Each row of a before or after table is a point. The points were changed in one or more steps. Then noise was added and the rows were shuffled. The steps act on columns, c1 being the first. Write out the steps. A step turns or swaps two columns, mirrors them in a line or flattens them onto one, adds a multiple of one to another, or multiplies or shifts one. Angles are multiples of 10 degrees, from the lower column toward the higher: turns from -170 to 170, lines from 10 to 170 but not 90. Use the fewest steps. Two steps may share a column if one is a turn and the other turns, adds or multiplies; they go together, in the order done. Otherwise the lowest column goes first.

Before (9 x 2):
[[ -5  14]
 [ -6   7]
 [-17  16]
 [-26 -14]
 [  6   6]
 [ -9  -4]
 [-28  -2]
 [-28 -12]
 [  6   1]]
After, 9 rows:
[[-80 -28]
 [-27  -7]
 [-84  -4]
 [-53  32]
 [-15  25]
 [-20  13]
 [ 19   3]
 [-83 -25]
 [ 20  13]]
Steps: multiply c1 by 3; multiply c2 by 2

Before, 10 rows:
[[-13  31  22  25]
 [ 35  38  25 -36]
 [ 20 -46 -17 -28]
 [-59  26  35  29]
 [ 20 -37  15 -57]
 [-17 -23   2 -64]
 [-19  38 -56   7]
 [ 26  21  -1  37]
 [-36  25 -15  16]
 [ 20  21 -14 -51]]
After (10 x 4):
[[ 39  10  44  24]
 [  1  17  33 -47]
 [ 54  18  11  44]
 [ 39 -17  32  47]
 [  5   9 -33   1]
 [-15   9  -4 -22]
 [-41  15 -44  10]
 [  2  -9  49  42]
 [ 39 -21  31   4]
 [ 49   8 -27 -22]]
Steps: shift c1 by 20; multiply c2 by 0.4; turn c3 and c4 by 130 degrees

Before:
[[-31   3  -8 -31   1   1   3 -23]
 [ 21 -31  70 -24  26  -1  17 -37]
 [-36  31 -11  -6 -24  18  59  41]
 [ 17  -6  53 -30  23 -57  93 -22]
 [-17  17   1 -23 -44  -6  -6  22]
 [-25 -24 -22   5 -35   3   9  13]
 [ 57  -2  45 -11  32 -21  34 -61]
 [  0   4   8  -8  33 -20   0  11]]
After (8 x 8):
[[-37  61 -31  -9 -28   9  29 -29]
 [-32  12 -13   4 -36   2 -21  -9]
 [ 52  98 -11 -32  19 -55  -5  25]
 [  1  -2  -7 -13  36 -24   2  -6]
 [ -8  -1 -18 -30 -48  -7  14 -18]
 [-24   5 -10 -32  -1   0   2  30]
 [ 66  16 -12 -28  26   1 -31  40]
 [ 70  39  37 -11  33 -21   0  56]]
Steps: turn c1 and c3 by -50 degrees; turn c3 and c8 by 160 degrees; swap c2 and c7

Before, 10 rows:
[[ 39  13   1  -7  23  12   1  -9  13]
 [-14 -14  20  13  -4 -16  15   4  27]
 [ 22   8  -3 -20  25  31 -17 -18 -18]
 [  3  11 -23  -6  28   7 -10   9  -4]
 [ 13  -7 -13  -1  33  35 -14  -6  10]
 [  1 -25   2  -2  12   7  16  25   4]
 [ -7   8  23  17   8  14  27  15  17]
 [-11  -9  27  -1   4   1   1  32  28]
 [  9   6  -3 -23  41  17   5 -11   8]
 [ -8  -1  -3  -9  -7  11  17  12  25]]
After (10 x 9):
[[-12 -19  40  15 -16  -4  -8  10  27]
 [-11 -38  25  -1  -2  -7   7  96  28]
 [ 12 -42 -15  -2   8 -21  36 -19  10]
 [ -1   2  -2  -3 -18 -25   8  75   3]
 [ 23  -2 -33 -19  11 -10  29 -53 -19]
 [ 38 -36 -10  -7  -5   5  24 -25  13]
 [  7 -29 -38 -22 -10  -2  41 -34   9]
 [ -7 -48 -16 -10 -15  -6  -9  38  24]
 [  5  -4 -32  -6   4   6  28  26  -5]
 [ -6 -44  47  16 -28   0   5  45  15]]
Steps: turn c2 and c6 by 120 degrees; add -1.5 times c9 to c2; add 1.5 times c4 to c3; turn c5 and c7 by 100 degrees; multiply c8 by 3

Before:
[[-33 -55  -2  -9  42 -39  18  -7  -5   9 -22  42]
 [  6  10  -4  48  37   2 -21 -39   6   5 -39 -28]
 [  5  -7 -24   5 -41  40  -2 -33 -36 -47   3  47]
 [  1   8  27  29 -51 -19  61  44  -7 -36  31   4]
 [-10 -77 -11  38 -44  -2  49  16  47  44  -9   6]
 [ -9  -4  47   2   2 -35 -24   7  19 -25 -50 -43]
 [-16   2   5 -42 -26  19  -4 -37  39   0  -2  20]
 [-40 -35 -40 -14  25 -34   8  28 -21  44 -13 -19]
 [ -7   8  48 -40  -9  -1 -39  44 -13  35 -27   8]
 [ 15 -60  12 -38  21 -11  43 -28 -16   3  13  35]
 [  1  -9 -22  12 -10  13  56  41 -34  -9 -58  21]
 [-57 -71 -12 -26  50 -17   1 -19  -7   3  34 -40]
 [ 38 -36 -22 -15  32 -54   8 -36 -43 -32 -42  34]
 [ 29 -79  -9 -27  43 -18 -18  33  55  35  -7  34]]
After, 14 rows:
[[  0   2  49   1  -4   6 -43 -45   2  34 -24   8]
 [ 23   0   4 -12 -22   7 -39  45  24   2  -2  19]
 [ 14 -18 -19 -19  -4  -3  20 -51 -19  -8 -54  22]
 [-65 -42 -21  -9  21 -18 -12  20 -53 -35 -36  35]
 [-26 -59  -1 -12  30  46  -8   5  -6   8 -14  40]
 [ 36  -6 -23  -2 -29 -19   5  18 -45 -48   4  47]
 [-30 -12  45  11   2  20  -2   2  19 -26 -50 -44]
 [  0 -64 -10 -10  36  59 -24  16 -15   3  47 -37]
 [-27 -79 -11  -1  26 -20 -27 -12  63  36   7  35]
 [-19 -40 -38  -7  18  49 -12 -34  -9  44  -5 -20]
 [-16 -56  11 -29  14 -10 -30  19 -26   4  23  34]
 [  0   4  -3  25  25  -8  37  36  -9   3 -39 -28]
 [-17  10  28 -13 -35   5  33 -45   8 -37  28   6]
 [  3 -75 -12  -5 -31  10  42   4  48  42   5   7]]
Steps: turn c1 and c6 by -110 degrees; turn c2 and c11 by -10 degrees; multiply c7 by 0.4; turn c4 and c7 by 70 degrees; multiply c5 by 0.7; mirror c8 and c9 in the line at 80 degrees

Before, 9 rows:
[[ 13 -15 -39  12 -40  46 -29  30 -20  48  25 -10 -10  -2  38  44  17   5]
 [ 24   4 -29  -7   4  28 -14  26  11  21 -37 -10   1  14 -24   2  -6 -95]
 [-75  11  10  -8  32 -10  59  27  31   8 -33  -8  49  21  27  32 -17 -11]
 [ 37  31  15  -6 -11   5  -7 -60  45 -13  -5  31  22  22  11  37  14 -15]
 [ 44 -13 -18 -17  -4 -43 -24  -2 -14  12  26  16  -8  11  28  25 -25  -2]
 [-77  -8  30   0  -2 -16  19  26  -8 -19  25  11  73  -9  44  41  55 -13]
 [ -7  30  24 -16 -19  53   0 -25 -30 -11   5 -10  -9  12  23 -31  14   8]
 [ 39  36   1  13 -44 -29  -2  27 -59 -10  27  -7 -11  17   2  -3 -20  -6]
 [ 11  23  23  12  54 -16 -18   6 -29  -1  -8 -11   1 -78 -42  10 -24 -32]]
After (9 x 18):
[[-78  12  13 -13  22 -13  63  34  -6   9 -31  -6 -33  27  11 -34 -50  -9]
 [ 39  30  17  -5  -8  -1  -9 -59 -41 -17  -1  30 -13  25   0 -43 -33 -14]
 [ 40 -13 -20 -21  -1 -42 -26  -3  29  14  28  15   6  11  17 -31  -2  -2]
 [-79 -12  26  -1   4 -19  22  22 -33 -18  28  16 -81  -8  26 -52  14 -14]
 [-11  31  27 -19 -12  52   7 -25   8  -9   5 -14   0  17  27  21  33  13]
 [  9  27  19  11  36 -20 -15  10  37   1  -5 -13  -4 -76 -41   6   3 -28]
 [ 27   4 -30  -9   0  26 -10  26  -3  19 -35  -7   4  16 -17   5 -11 -99]
 [ 36  34   0  20 -27 -32   0  25  53 -12  25 -10   0  20  13   0  39 -13]
 [ 14 -14 -40  12 -24  47 -23  31   5  47  24 -13   1  -1  15 -53  25   6]]
Steps: multiply c5 by 0.7; turn c9 and c17 by 130 degrees; turn c13 and c17 by -160 degrees; mirror c15 and c16 in the line at 170 degrees

Before:
[[-44 -64  22  46 -22 -19  40  -5  -7 -23   1  18  66  -9   1 -56  -7  -5
  -42   2 -17  -2 -50   4]
 [-18  31  24 -18 -55  -8 -15  69  16 -17  23  28  36   1   7   2  71   7
   27  33  13 -10  42 -25]
 [ 65  53  25  -1 -43  41  -6   8 -12  -4 -20  39  37 -11  -3 -11 -16  37
    7  30   2  -5  10  53]
 [-24 -19  16  31   6  -1  21   3  -3 -29   1  32 -28  -1  29  -1  12 -46
    0 -25   1  -3 -33  10]
 [ 10  39  25  24  -4   9 -36  -5  44   5   6 -15  -6 -50  -7 -15 -12 -30
   -6   4 -24 -13 -39 -19]
 [-10  -6  16 -11 -17  -1 -17 -24 -49  22  24 -32 -32  -5 -19 -26  -1  11
  -30  47 -19  -7   8  16]
 [-44  40   2 -18  27  13 -16  -9  -8  38   9 -20 -13  44  15  -8 -17   0
  -31  12   7  43   6 -11]
 [ 25  36   3  -9   0  29  -6   1 -32 -32   1  11 -30  23  37  -8 -28 -23
    8  37  18  13  -8   2]
 [ -7   4   2  27  48 -38  -2  19  13  27 -30   0  10 -16 -65  -6 -40  30
   17  -4  -3 -17 -24  -2]]
After (9 x 24):
[[-44  58  21  47 -24 -18  58 -45   7  41   0  17  66 -10  -1  19  -7  -6
  -43   1 -16  -1 -49   3]
 [-44 -25   1 -17  28  12 -21  35   8 -10   8 -19 -14  42  14  35 -17  -1
  -32  14   6  43   6 -10]
 [-17 -94  24 -18 -54  -8 -11 -20 -18  13  24  28  37   1   7 -14  72   7
   26  32  14  -9  40 -27]
 [-24  15  17  31   5   0  26 -18   3  12   0  30 -28   0  31 -23  12 -46
   -1 -26   1  -1 -33  10]
 [ -7 -23   3  27  48 -39  -7  -8 -13 -10 -28   1   9 -17 -64  25 -40  30
   17  -4  -3 -17 -23  -3]
 [ 65 -53  24  -1 -44  40  -2  36  12  10 -21  38  38 -12  -3   4 -14  38
    8  32   4  -4   9  53]
 [ 27 -31   4 -10  -1  27   3  27  32  28   0  12 -30  23  36 -18 -27 -24
    8  35  18  14  -8   3]
 [-10  27  17 -12 -17  -1 -13  11  48  10  25 -32 -31  -5 -18  33  -1  13
  -29  49 -19  -6   7  17]
 [  9 -28  25  25  -2  10 -31  34 -45  18   6 -14  -5 -49  -7  13 -13 -31
   -5   5 -25 -14 -39 -21]]
Steps: turn c2 and c8 by 130 degrees; multiply c2 by 1.3; turn c10 and c16 by 130 degrees; turn c7 and c10 by -20 degrees; multiply c9 by -1

Before:
[[  2   2   6   6  -1 -16  10 -21   4   3 -10  -3 -10   0  -9 -16 -20   9
   -7   8   2  16 -13  -5   6 -13   3   1   0  44  -5   6   8  11  -8  -7
    8   6 -11 -16  -1   4   8   6   8   0   9  11]
 [  3  -6   3  16 -11 -13   6  -6  10  12   3  -9   3  -2 -19  -5 -12 -14
   -1  13  -7  -1  -3  39  16  -7   2 -19   4   2  35   2   7   6   7  -3
    7   6  21 -16  15   7   7  -3  -9  -3   6   5]
 [ 22  -7   1   0 -11  -9   7   3  10  -3 -11  -2   3 -22   4  -8  -1 -19
    3   8  -8  -4   2  -6  -4   6  10   2  13   6  -4  11  -3 -10   5   2
    6  -5  -6  34  11  -8  12  17  -4 -49  -2  10]
 [  1  -3   1  -3  -7 -15   8  -2 -15  10  11   5  -5  -3   8 -14   7  -9
    5   2   4  -9 -26  -9   6  -6  -9  -4  10  -6   5  -7   8  13   6   4
   27   0  -4  -7  12 -27 -25   0   5 -25   5   2]
 [ 11  -7  -2   2  -2 -16   0   1  -5   6   4  -9  -6  -3  -4  -3   1 -17
    2   4  -3  -9   7  -3   7 -12  -1  -6   1  -4   6   2   9 -12   3 -10
    6 -48  32 -15  15   9   2   3   3 -16  -7 -10]
 [ 12  -7  -4   0  -4 -15 -14 -22  -1  -3   9  -2  -1   0  -6  -9  -8  -4
  -10   8   2  12 -22 -12  -3  15  11   4 -20  -2 -11  -5   4 -11   5 -11
    0   8 -10 -19  -6  -6   3  -3   2   1   0   4]
 [ -1  35  -2   3 -12 -16  -6 -14   9  -8   3  32  -4   0   0  -2   4 -17
   13  13   4  22   6  -2   1  -3 -10   1   6  -9   1  11  -1   6   6  20
    3 -15   1 -15 -29   2   5  -2 -22  10  12   6]
 [  2   6   8   4 -15  31   9 -10 -22  -3   0  -6  -5  -8   9  12   0  27
  -13 -30   7 -12   6  16  -5 -11   2   4  11  10  -4  19 -40  11   6  -2
    5 -18  -3   2  10   0  12  -3   8   0  -5  12]
 [  3  43   0  12  95  -9  -1  -1   5  13 -24  -9  -2  -5   9 -18  12  23
   10   0   6  -2   7  -5  -6  28 -11  -4  14   3  -8   4   0  13   6 -11
    1  10 -10  20   6   4  -4  14   8  -1  -6  -4]]
After, 9 rows:
[[ 12  -7   1   1 -11  -9   8   7  10  -3 -11  -2   3 -22   4   5  -1 -19
    2   8  -2  -4   2  -6 -20   6  10   2  13   1  -4  11  -8 -11   5   4
    6  -5  -6  34  11  -8  12  17  -4 -49  -1  10]
 [  6  -7  -4   0  -4 -15 -14 -12  -1  -3   9  -2  -1   0  -6  -3  -8  -4
  -10   9   4  13 -23 -12 -11  15  11   1 -20  18 -11  -5 -10 -11   6 -11
    0   8 -10 -19  -6  -5   3  -3   2   1   0   4]
 [  0  35  -3   3 -12 -16  -6 -15   9  -9   3  32  -4   0   0   1   3 -17
   13  12  -6  22   6  -2   1  -3 -10   2   6   7   1  11  -2   6   7  16
    1 -15   1 -15 -29   2   5  -3 -22  10  13   6]
 [ -2   5   8   4 -15  31   9   4 -22  -3   0  -6  -5  -8   9  38   0  27
  -13 -27   1 -12   6  16  -5 -11   2  -5  11  14  -4  19  19  11   6  -4
    6 -18  -3   2  10   0  12  -3   8   0  -4  11]
 [  6   3   6   6  -1 -16  11  28   4   3 -10  -3 -10   0  -9  -5 -20   9
   -7   8   2  15 -13  -6   3 -13   2   2   0  40  -5   6 -17  11  -8  -7
    6   6 -11 -16  -1   5   8   6   8   1  10  11]
 [  6  -3   0  -3  -7 -15   8  -6 -15  10  10   5  -4  -3   8  -5   7  -9
    5   1  -1  -8 -26  -9   3  -6  -8   0  10  -2   5  -7 -15  13   6   2
   26   0  -4  -7  12 -27 -25   0   5 -25  10   2]
 [ 13  -7  -3   2  -2 -16   1  -3  -5   6   4  -9  -6  -3  -4  -8   1 -17
    2   3   3 -10   6  -3  -4 -12  -1   1   1  -3   7   2  -5 -12   3  -8
    7 -48  32 -15  15   9   2   4   3 -16  -6 -10]
 [ 14  -6   3  16 -11 -13   6  -2  10  12   3  -9   3  -2 -19  -6 -12 -14
   -1   9  -1  -1  -3  40   7  -8   2   2   3   6  35   2  -6   6   7  -1
    6   6  21 -16  15   7   7  -3  -9  -3   7   5]
 [ -3  43   0  11  95  -9  -1   2   5  13 -24  -9  -2  -5   9   3  12  23
   10  -1   4  -2   7  -5  -6  29 -11   1  14   2  -8   4 -18  13   6 -12
    2  11 -10  20   6   4  -3  14   9  -1  -6  -4]]
Steps: turn c1 and c25 by -50 degrees; turn c8 and c30 by -60 degrees; turn c16 and c33 by 100 degrees; flatten c20 and c28 onto the line at 10 degrees; flatten c21 and c36 onto the line at 110 degrees; turn c37 and c47 by 10 degrees

Before (8 x 64):
[[-30 -53   1   6  15 -40 -39  61  18  35 -28  25  27  21 -56  36  -4 -19
   -2  37 -43 -54  36 -29  22 -62  30  15  58 -19  40 -50 -30 -17  22   5
  -31  19 -33 -26  -7 -22 -11 -35  -8 -14 -16  -6   6  31  24 -34  16  -3
  -59 -15  32 -32 -30   0 -40   9  20  -8]
 [ 18   2 -42  -7  43  14 -40 -11  39 -28  -7  49 -24  -4   6  22 -40 -22
   24  49  32 -43 -22  -8   4  12 -13 -56  49  -6  49   3  55 -10 -12   5
  -18  32 -28   5  37  28  62  40 -27  22  16   0   0  27 -16  49  13  39
  -56  51 -48 -14  16  -2 -36  50  16 -28]
 [-16  12  29 -18 -26   4  20  32 -42 -43 -32  10  53  19   4 -32  28   9
   51  14 -44 -66  40  13  18 -38 -45 -50 -16  23 -30  18 -17 -12 -34   1
   53 -13  38  44 -30  17  31 -26 -10 -19  52   5 -19 -17 -23  37  35  34
  -41 -37  29  -3 -21  11 -38 -15 -38  24]
 [-23  33  16 -58   6  10   8  10 -29  33 -42   6   5 -24 -20  58  16  10
  -16 -19  39  19  31   5 -10  27 -44 -34  -1   9  37  20  48   2 -50  -9
   63  55 -24  18   4  16  -5 -27 -43 -27 -15  34 -49  -3  36 -26   8   0
  -31  49  -8  27 -20 -38 -27  66   4 -39]
 [-32  -6 -21 -16  24 -51  20  31  -5  -6 -44  36 -46 -11   9 -33  15  -6
  -28  29  44  13  17  -4 -53  13  38   1 -38  -2  45 -33 -21   6  28   2
  -17  52  14   9 -20  -7   1  -5   9   9  -3 -16 -28  -7  26 -16 -55   8
   12  32 -48 -41 -16  -6   0  27  58  29]
 [-35 -33 -37  -2 -42 -27  26  49 -11   8  32  27 -28  23  40 -34 -62 -25
   -4 -32 -22  27  11  19  -9 -32 -48 -16 -21   4  41 -41 -20 -15 -17 -35
   -1  46  16  -6  -6 -53   2 -11  24  40  38 -22   8  67 -34  13 -48   4
    4  30 -16 -53  31   6   0  50   9  23]
 [  8  29 -36 -27  55  37 -44  31  43   3 -41 -45   3  12  39 -14  38   0
    1   8  13 -22 -12 -16   5 -21  24 -19 -15  28  43 -30  25   3  26 -85
   -6 -35   3 -13   4  27  56 -53  30   2  44  14  35  10   7  39  25  20
   22 -34  25  -2  31  -4   9  -9 -31  18]
 [-22   1 -13   4  23 -46 -53 -14 -25  21 -53 -11  40 -40 -28  33 -38  28
   47  21 -30 -50   9 -50  -8  -7 -45  26  40  38  21   7  12  57 -17 -29
   35 -40   6  23  42  -5  69  23 -33 -10 -20  25 -41  14   7 -29  31  43
  -13  50   7  19  45 -12   3 -19  38  24]]
After:
[[-21  32  23 -56   6  -2   7  10 -32  33 -45  10   9 -21 -14  59  18 -36
  -12 -21  43  20  33   5 -15   3  43  14   2  11  32  20  46   4 -48  -8
   62 -58 -23 -15   3  13  -4 -28 -46 -25 -15  33 -41  -3  36 -28   9  -4
  -30  51 -12  24 -20 -38 -22  70   5 -38]
 [-31 -56   2   7  14  -4 -41  64  14  32 -26  29  27  20 -56  34  -4  17
   -1  36 -42 -53  35 -28  23  88 -31 -16  58 -19  40 -47 -30 -19  25   5
  -34  21 -32  -3  -6 -22  -8 -33  -4 -15 -15  -9  28  30  29 -37  16  -4
  -61 -16  34 -34 -27   1 -48   8  21  -9]
 [-15  12  35 -20 -28  -7  21  33 -43 -46 -30  10  53  16   2 -33  30 -49
   49  10 -46 -63  38  17  20 -13  47   7 -16  20 -32  17 -20  -9 -33   1
   52  33  35  -2 -32  17  35 -25 -12 -16  48   2 -47 -16 -20  39  36  34
  -38 -38  31  -6 -18  11 -37 -12 -39  26]
 [  8  30 -36 -30  59   4 -46  32  45   2 -43 -48   5  14  42 -15  41 -18
   -5  14  13 -25  -9 -16   7 -50 -19  -1 -15  26  45 -27  23   2  30 -80
   -3  41   7   7   6  28  56 -53  25   2  43  12  22  11  10  43  24  19
   20 -37  26  -4  33  -2  12 -11 -31  22]
 [-21  -3 -16   4  21   1 -50 -15 -25  25 -58  -7  38 -37 -27  31 -40  29
   48  19 -28 -50   8 -52  -9 -75  46  27  38  42  20   5   8  58 -17 -27
   36  36   2 -12  44  -4  71  23 -35 -10 -17  23 -33  10   4 -30  28  39
  -14  48   8  19  48 -12  -5 -14  35  24]
 [ 18   1 -43   0  44 -10 -42  -8  37 -28 -10  51 -29   1  14  23 -38 -58
   25  49  35 -44 -23 -12   1  20  11 -22  46  -6  47   5  52  -7  -9   2
  -17 -32 -24  -1  41  30  56  40 -26  22  17  -1  -6  27 -11  45  14  37
  -52  52 -46 -12  18   2 -32  48  18 -28]
 [-37 -34 -43  -3 -46   1  24  50 -13   1  35  23 -26  22  41 -31 -62 -14
   -5 -30 -20  29   6  18  -7  46  49 -26 -24   4  42 -39 -21 -18 -16 -36
   -1 -18  13  -2  -6 -53   0  -9  24  41  39 -21   9  68 -34  11 -48   3
    7  29 -18 -53  28   5  -6  50  10  22]
 [-34  -5 -21 -14  24  -3  23  33  -5  -4 -43  31 -44 -13   3 -35  15   5
  -32  23  43  14  20  -4 -56  23 -38  -4 -38  -2  44 -39 -19   5  26   5
  -16 -52  16 -10 -26  -7   3  -3   9   8  -5 -14 -20  -6  24 -17 -51   3
   12  34 -50 -38 -15  -4  -9  27  59  30]]
Steps: flatten c6 and c61 onto the line at 80 degrees; swap c18 and c28; turn c26 and c38 by -140 degrees; add -1.5 times c30 to c26; multiply c27 by -1; turn c40 and c49 by -70 degrees; multiply c40 by 0.4
